Rows are points. The points of each table are mixes of a few directions, plus a little noise. How many directions does each table use, and how many do they share? Where both have some left over, give the other angles between the two spaces (their principal angles), to ten degrees, smallest first.

First (7 x 3):
0:  .04 -.44 -.94
1:  .03 -.17 -.27
2:  .10 -.18  .57
3:  .09 -.21  .38
4: -.24  .82 -.08
5:  .00  .04  .12
6: -.02  .14  .23
Second (7 x 3):
0: -.20  .58 -.38
1:  .17 -.69 -.27
2: -.01 -.04 -.26
3:  .04 -.18 -.05
4:  .05  .04  .67
5: -.21  .72 -.07
6:  .16 -.43  .36
Directions: first 2, second 2, shared 2

First (7 x 6):
0: -.52 -.33  .17 -.87  .15 -.53
1:  .81  .05 -.13  .35 -.94  .68
2:  .01  .08 -.01  .15  .09  .04
3: -.24  .21 -.01  .40  .61 -.10
4:  .14 -.17  .01 -.30 -.43  .04
5:  .20 -.03 -.03 -.01 -.29  .13
6: -.41  .19  .01  .28  .80 -.26
Second (9 x 6):
0: -.05 -.03  .14 -.09 -.10 -.04
1:  .10 -.11 -.14  .04  .09  .11
2:  .03 -.27  .26 -.22 -.16  .13
3: -.21  .08  .37 -.18 -.26 -.20
4:  .28  .27 -.88  .54  .61  .09
5:  .01  .10 -.12  .08  .06 -.07
6: -.07 -.27  .43 -.29 -.26  .05
7: -.68  .90  .46  .00 -.42 -.92
8:  .64 -.76 -.55  .08  .46  .81
Directions: first 2, second 2, shared 0; angles 40, 70

First (9 x 8):
0: -.21 -.04  .07  .01 -.17  .07 -.21  .69
1:  .01  .05  .04 -.02 -.01 -.01 -.04  .09
2:  .67  .70  .50 -.25  .41 -.27 -.01 -.90
3: -.38 -.27 -.13  .09 -.28  .13 -.17  .86
4:  .21  .21  .15 -.08  .13 -.08  .00 -.27
5: -.63 -.70 -.53  .25 -.38  .25  .07  .76
6:  .40  .24  .09 -.08  .29 -.13  .21 -.94
7: -.30 -.37 -.30  .13 -.17  .13  .08  .28
8:  .26  .17  .08 -.06  .18 -.08  .11 -.56
Second (7 x 8):
0:  .35  .51  .41 -.19  .19 -.13 -.18 -.13
1:  .13  .14  .08 -.05  .09 -.06 -.01 -.23
2: -.34 -.70 -.70  .24 -.07  .16  .46 -.48
3: -.36 -.71 -.70  .28 -.12  .16  .45 -.42
4: -.19 -.25 -.21  .09 -.08  .07  .07  .07
5:  .20  .51  .53 -.19  .04 -.11 -.39  .50
6:  .16  .51  .56 -.20 -.01 -.09 -.47  .69
Directions: first 2, second 2, shared 2
